Each row is a point. Before rounding, the points of a table are all equally far from one centre. They may lie mostly on one side of it. Where is the centre, to within rounding?

Points (7 x 3)
[[ 1.1 -2.4  3.5]
 [ 1.4  2.4  5.1]
 [ 3.1  5.1  2.9]
 [-0.7  2.0  3.6]
 [ 2.5 -1.4  5.0]
 [ 1.4  3.7  4.4]
 [-0.4  3.0  3.4]]
Centre: [3.0 1.0 1.2]

Points (11 x 8)
[[-2.9  0.9 -3.3  0.4  0.7 -5.0 -6.2  1.0]
 [-2.1  1.3 -1.3 -3.3 -2.8 -2.8 -6.8  1.2]
 [-2.1 -2.5  1.4  0.1  0.4 -6.3 -3.2  0.6]
 [ 1.9 -0.5 -2.5 -0.2 -3.0 -4.6 -6.6 -0.2]
 [ 0.3 -0.4 -2.5 -2.3 -2.6 -3.7 -6.4 -2.6]
 [-0.3  3.0 -3.2 -2.6 -2.4 -4.1 -7.0  1.0]
 [ 1.6  2.8 -5.8 -1.1 -0.3 -2.0 -5.1 -2.2]
 [ 0.9 -1.6  1.3 -4.5  1.5 -4.0 -4.7 -1.9]
 [-2.2  0.7 -2.6  0.6 -2.9 -1.4 -1.8 -4.5]
 [-2.6  1.7 -1.3 -3.3 -1.6 -1.9 -6.8  1.9]
 [ 1.3 -1.1  0.3  0.4 -0.1 -5.2 -6.7 -1.2]]
Centre: [ 0.4  1.4 -1.1 -1.1 -0.1 -2.7 -1.7  0.3]

Points (16 x 12)
[[-2.4 -3.9 -5.0  3.0  1.8 -0.3  1.6 -2.3  0.7  2.9 -4.6 -3.4]
 [-4.3 -4.8  0.8 -2.5 -4.3  0.9  2.7  2.0 -1.5  5.6  0.4 -4.2]
 [-2.4 -1.9 -2.3  0.7 -0.5  2.8  1.1 -5.2  1.0  5.0 -4.8  0.1]
 [-3.1  0.6 -0.9  2.1  1.7  0.9 -3.8 -2.2 -2.5  5.5 -5.3 -3.0]
 [-4.1 -3.6  1.6  0.1 -0.9  2.7  3.5 -1.5 -3.5  5.5 -3.6 -2.9]
 [-5.9 -3.5 -4.1  1.0 -1.2 -1.4  2.4 -1.8 -0.5  4.6 -5.3  0.3]
 [-2.9 -3.7 -5.6 -0.1 -0.7  2.7  1.8  0.0 -0.3  2.7 -5.6  2.0]
 [-5.5 -4.9 -2.1  1.3 -4.0  2.7 -0.7 -0.8 -0.7  4.9 -4.0 -2.0]
 [-2.3 -3.9 -1.3  2.9  2.4  2.9  3.6  2.5  2.6  5.5 -1.3  0.1]
 [ 0.1 -3.1 -2.9 -1.5 -3.1 -1.1  2.3  0.7 -2.6  3.9 -6.2 -5.6]
 [-5.3 -2.3 -3.1  3.9  0.4 -0.1  2.9 -2.1 -0.1  5.6 -2.2 -2.3]
 [-4.8 -5.7 -3.8 -0.9 -1.4  2.7  1.0 -0.4 -1.1  1.2 -3.2 -4.0]
 [-1.2  0.5 -3.8 -0.5 -2.8  3.2  1.9 -0.6  0.5  1.2 -3.2  4.7]
 [-5.1 -1.6  1.3 -0.4  2.7 -0.3  3.2 -1.1  0.5  1.6 -5.3  2.9]
 [-1.6 -3.7 -3.6  1.1 -1.1  0.1  2.3  2.9 -2.0  4.0 -7.9 -0.5]
 [-2.6 -2.8 -1.6 -0.5 -3.6 -0.2  4.2  1.0 -5.7  4.5 -5.0 -1.2]]
Centre: [-0.6 -2.0 -0.3 -0.2 -0.7 -1.1 -0.6  0.6 -0.7  2.6 -1.0 -0.3]

Points (23 x 20)
[[ 0.3 -2.7 -0.9 -2.1 -1.0 -2.8 -2.3  4.5  3.3 -1.8  5.6 -2.2  0.8  0.3
   4.6 -0.4 -4.0  3.8 -3.2 -0.1]
 [ 1.3 -2.1 -0.2 -1.6  1.5 -3.9 -1.1  3.7  5.3 -1.2  4.5 -2.3 -2.0 -2.1
   0.9  1.4  4.5  3.7 -6.5  6.9]
 [ 1.1 -3.0 -1.4  0.3 -2.0 -2.6 -1.9  6.9  1.5  2.3 -2.6  2.1 -0.6 -1.2
   1.3 -2.5 -1.7  2.9  4.1  4.6]
 [ 1.1 -2.6 -0.4  4.3  5.1  1.7  1.5  4.1  4.0  1.9  5.6  4.7 -1.7 -3.6
   0.7 -0.3  1.7 -2.1  1.0  1.7]
 [-2.2 -1.4  3.1 -1.0 -0.1 -4.4 -1.6  5.5  5.1  0.0  3.4 -1.9 -2.2 -0.1
   0.8  1.9 -1.0  6.8 -3.8  6.3]
 [ 0.2 -1.1  3.8  4.0  3.1 -2.1  0.2  1.9  3.6 -0.8  3.3 -0.3 -1.5  2.9
   1.5 -5.3 -1.2  6.7 -2.6  4.3]
 [-1.6 -2.9  0.9  0.8  1.6 -1.6  2.2  5.4  5.2  3.3  4.1  2.5 -0.2 -6.3
   0.8 -3.3 -0.1  5.9 -2.3  0.8]
 [ 0.4 -4.3  3.3 -2.1  3.5 -1.2  2.0  0.8 -1.9  3.4  5.5  0.0 -1.6  2.9
   5.8 -0.4  1.6  5.4 -3.9 -0.2]
 [ 2.8 -3.3  3.5 -0.8  1.8 -0.9  1.2  2.2 -0.9  5.0  6.1 -0.4  2.3 -2.3
  -0.9  1.1  2.8  4.6 -5.1 -2.3]
 [-2.8 -1.0  0.1  1.3  2.3 -6.4 -0.6  5.2  0.9  4.0  2.5 -5.8  2.3 -0.9
   2.2 -6.6  1.3  4.2 -2.0  2.4]
 [ 1.4 -4.9  0.6  1.7  1.0  1.1 -0.1  4.7  4.2  0.0  4.1 -0.2 -1.7  1.2
   3.7 -1.7 -2.8  4.5 -0.8  5.4]
 [ 1.9 -2.0  4.0  0.4 -2.8 -4.7  2.2  7.4  1.2  2.2  2.2  0.4  5.3  0.1
   1.2  1.8  0.2  1.6  0.9  0.6]
 [ 0.6 -4.6 -1.4  1.2  0.8  1.1  0.9  2.5  2.0  2.1 -1.7  0.1 -2.1 -3.9
   4.1 -1.9  1.9  7.2 -3.9  3.4]
 [-0.2 -3.7  1.6  1.8  5.5  1.2 -3.1  8.9  2.9 -0.3  1.3 -1.1 -1.1 -2.7
   3.6 -3.0  2.8 -2.7  1.2  4.5]
 [ 0.5 -0.3  0.6 -2.0 -1.3 -4.5  1.7  4.0  2.9  0.3  7.0  2.4 -3.3 -2.4
   3.2 -1.7 -3.0 -1.0 -6.1  1.7]
 [ 0.3 -0.5  4.0  2.1  1.5  0.1  0.1  5.6 -6.9  3.0 -1.4 -0.3 -0.4 -2.6
   2.6 -1.9  2.0 -0.9 -2.9  0.8]
 [-0.9 -6.7  1.1  1.5  0.2 -0.2  0.6  4.3  1.4  2.6  3.6  0.1  0.5 -4.3
   6.3 -5.2  2.0  0.8 -2.4  2.6]
 [ 1.1 -4.9  1.5  1.5  2.4 -0.6  1.3  5.3  3.9  1.8 -0.1  3.2 -3.7 -1.0
   3.6  1.7 -4.4  3.0  0.4  6.2]
 [ 1.4 -1.2 -1.9 -1.1  3.0 -1.4  1.7  2.5 -3.7 -0.3  4.7  0.4  0.8 -1.3
   5.5 -4.6  3.7  2.6 -3.2  1.3]
 [-2.2  0.9  4.3  2.4 -0.7  0.5 -2.7  3.9  2.7  2.3 -0.7 -1.3 -2.4 -1.7
   2.5 -5.0  1.3  6.4  2.4  3.8]
 [ 0.9 -1.2 -2.2 -0.3  3.2  1.6 -6.1  4.2  2.7  1.4  3.6  1.1 -2.7 -3.5
   3.3  0.0  0.3  5.0 -5.2  1.5]
 [ 2.9 -6.9  1.8 -0.5 -0.5 -1.1  3.3  7.1  4.0 -0.5  0.2  0.2  0.0 -3.0
   2.8  0.0  0.4  1.8 -4.8  0.5]
 [ 1.7 -1.8  4.0  3.2 -0.9 -5.9 -1.5  8.0  1.2  1.3  1.3  0.4  1.1 -0.8
   3.0  0.1 -1.0  4.4 -1.1  4.0]]
Centre: [-0.9 -0.7  1.9 -2.0  3.4 -2.5 -0.7  0.6  2.9  2.4 -0.2 -0.2  0.0 -0.4
  0.8 -0.5  0.8 -0.7 -1.3  1.6]

Points (30 x 24)
[[-4.0  3.3 -0.7 -0.7  2.9  1.7  2.3 -3.7 -2.6 -6.7  1.1  2.1 -5.4  0.4
  -3.0  0.9 -0.5  0.4  4.7  4.3 -2.7 -0.8 -4.8  0.4]
 [-3.9  4.0 -4.3 -1.7  1.3  2.5  1.3 -3.8 -2.6 -7.0  1.5  4.4 -6.1 -0.1
  -2.5 -1.7 -2.0 -1.0  5.4  1.9 -1.3 -1.8 -2.4  0.8]
 [-4.6  2.4 -4.0 -3.4  3.9 -1.0  3.2 -4.1 -3.2 -4.9 -2.4  1.6 -5.1  1.5
  -1.4 -2.5  0.9  2.2  2.8  3.3  0.1  1.5 -3.5  1.6]
 [-3.0  4.0 -2.6 -1.9  2.7  1.6 -0.2 -5.2 -3.3 -8.2  0.6  4.0 -5.1 -0.4
  -1.3  1.9 -2.0 -1.4  3.3  0.9  1.6 -1.4 -1.8  2.7]
 [-1.0  4.8 -2.6 -3.4  4.8  0.1  0.6 -5.1 -3.1 -4.7 -0.4  4.9 -4.3 -0.1
  -1.7 -1.1  3.1 -0.5  2.5  2.5  0.4 -3.2  0.5 -1.6]
 [-0.3  7.2 -3.6  2.1  2.5  2.4  0.3 -2.7 -0.6 -4.0 -1.2  5.1 -2.8 -0.7
  -1.5 -1.1  1.7 -0.6  5.1  3.5  0.5  0.3 -1.9  2.9]
 [-0.5  5.8 -2.6 -0.7  2.1  2.5  1.7 -7.1 -2.7 -6.2 -1.1  4.2 -4.7  1.2
  -3.1 -1.3  0.3  0.5  2.1  5.3  1.0  0.7 -2.9 -0.4]
 [-3.9  2.5 -3.0 -4.1  0.7  3.1  2.6 -4.8 -2.7 -6.5 -2.7  2.3 -5.0  1.9
   0.5 -1.5  0.7  0.1  4.5  3.0 -2.4 -2.8 -2.3  1.1]
 [-2.9  3.4 -3.3 -2.1  4.4  1.2  1.3  0.9 -4.1 -2.3 -0.3  5.0 -5.5  3.8
  -2.2 -1.2  3.1 -2.2  0.6  3.1 -2.2 -1.2 -1.8 -1.4]
 [-1.9  6.3 -4.1 -3.1  2.8  2.2  0.3 -3.6 -2.0 -6.7 -4.6  5.4 -2.9  0.9
  -2.3  1.0  2.0  0.1  1.3  2.5 -0.4  0.7 -0.1  1.8]
 [-3.6  5.5 -2.8 -2.4  3.0  3.0  0.5 -3.1 -2.4 -5.1  0.6  6.0 -4.0 -0.5
  -0.4  1.2  1.7 -1.6  3.3  3.1 -4.7 -1.8 -2.0  1.6]
 [-0.5  3.4 -2.3 -1.7  3.1 -1.5  0.7 -1.6 -4.6 -7.3 -3.0  5.8 -3.1  1.5
   0.0 -0.2  2.6 -1.0  2.9  4.1  0.2 -0.5 -3.7  0.9]
 [-2.1  4.2 -2.5 -1.6  3.6  2.3  2.0 -4.1 -1.9 -7.6 -0.6  4.1 -6.7  0.4
  -2.5  0.7 -1.6 -0.1  0.7  4.1  0.4  0.1 -4.2  0.7]
 [-1.9  2.7 -4.0 -3.2  2.0  2.0  1.3 -2.7 -2.8 -7.1 -1.0  2.9 -4.0 -2.2
  -3.0  0.5  1.7 -0.1  3.3  3.1  0.6 -1.3 -4.1  0.9]
 [-2.8  5.0 -2.0 -3.7  5.1  0.1  1.0 -3.4 -3.7 -4.6 -2.3  1.0 -6.9  0.3
  -2.5 -0.8  0.1  0.8  4.6  1.7 -1.2 -2.3 -2.2  2.5]
 [-3.6  3.4 -2.8 -1.3  1.8 -0.1  0.5 -2.7 -3.7 -6.2 -0.5  1.4 -6.4 -2.3
  -2.0  0.3  0.6  1.8  0.0  1.1 -0.3  1.1 -3.7  0.3]
 [-2.4  5.3 -1.3 -2.7  1.9  3.4  0.9 -4.8 -3.0 -4.8 -1.5  5.4 -5.1 -0.6
   0.5 -2.5  2.0 -1.1  2.5  2.3 -1.5 -1.5 -3.0  2.5]
 [-2.4  4.9 -5.3 -3.7  0.9  3.1 -1.0 -3.3 -2.5 -6.7  2.3  4.9 -3.8  0.4
   1.0 -2.0  1.3 -0.8  3.9  3.4 -1.3 -1.6 -1.8  1.8]
 [-2.2  5.0 -1.7 -4.3  1.4  2.3  1.6 -3.8 -1.5 -8.2 -2.4  4.9 -2.5  3.3
  -2.3  0.7 -1.9  0.0  1.0  4.7 -2.0 -2.6 -3.8  2.4]
 [-5.5  2.6 -1.3 -3.8  5.4  0.7 -1.5 -2.3 -3.3 -5.5 -1.1  2.3 -4.1  3.4
  -4.7  0.0  1.1 -1.2  2.8  3.9 -0.6  1.9 -4.4  0.6]
 [ 0.6  3.8 -5.0 -3.2  4.1  2.2 -0.4 -3.1 -3.2 -5.5 -3.4  1.6 -5.6 -0.8
  -3.6 -2.0  1.1  2.4  1.9  3.6 -2.4 -1.5 -2.5  4.2]
 [-3.5  3.5 -0.9 -3.1  4.3  2.6  1.8 -2.0 -0.3 -5.6 -2.1  1.9 -4.6  1.1
  -3.4 -1.3  0.9 -1.1  4.1  2.8  2.4  0.2 -3.0  2.8]
 [-3.1  5.0  0.1 -1.5  2.3 -0.5  0.5 -3.3 -3.8 -6.8 -1.0  2.4 -3.2  0.9
  -1.9  1.6  4.2 -0.8  1.5  2.9 -2.2  1.0 -3.3  0.1]
 [-1.4  5.3 -4.8 -1.4  5.6  1.7  1.4 -3.9 -2.5 -3.3 -3.3  3.7 -4.7  0.8
  -1.6 -0.3  2.4 -1.8  1.8  4.9 -2.3 -1.4 -4.5  0.5]
 [-2.3  4.0 -3.3 -2.4  4.3  2.3  2.7 -6.6 -3.5 -4.0 -0.6  4.8 -2.2  0.1
  -1.1  1.2 -0.8  0.7  4.7  0.3  1.0 -3.4 -3.1  1.5]
 [-2.3  5.2 -0.4 -3.7  1.4 -0.3  0.1 -4.3 -4.5 -4.9 -1.8  3.8 -3.8 -2.0
  -0.2 -2.2  1.2  1.8  2.7  1.9  0.3 -0.5 -4.0  0.5]
 [-3.9  4.1 -5.7 -3.6  3.8  1.2  0.0 -1.9 -2.2 -2.8 -3.9  3.9 -4.6  0.7
  -1.2  1.0  0.5 -0.6  5.0  1.5  0.0  0.5 -4.7  2.0]
 [-3.4  4.3 -1.1 -3.5  2.3  1.3  3.1 -4.6 -5.3 -6.3  0.2  4.9 -4.3  1.2
  -2.1 -0.7  1.6 -1.0 -0.9  2.5 -1.5  0.7 -0.2  0.8]
 [-3.8  5.1 -3.3 -2.0  5.2  1.3  0.7 -4.1 -2.0 -5.8  1.3  3.5 -4.4 -1.6
  -0.7 -1.2  2.6 -2.0  1.6  1.7 -0.7  0.3 -2.4  2.1]
 [-1.9  2.3 -1.8 -1.3  4.9  1.1 -1.5 -4.3 -5.3 -5.6 -1.7  3.4 -6.1 -1.2
   0.7 -0.7  0.0 -2.4  4.6  4.2 -2.8 -2.8 -1.9 -1.3]]
Centre: [-0.2  1.2 -2.4 -1.0  2.2  0.5 -1.1 -3.2 -1.6 -2.5 -0.4  2.4 -1.7  2.5
 -1.4 -0.8 -2.0 -0.2  1.8  2.0 -2.2  0.3 -0.7  1.1]
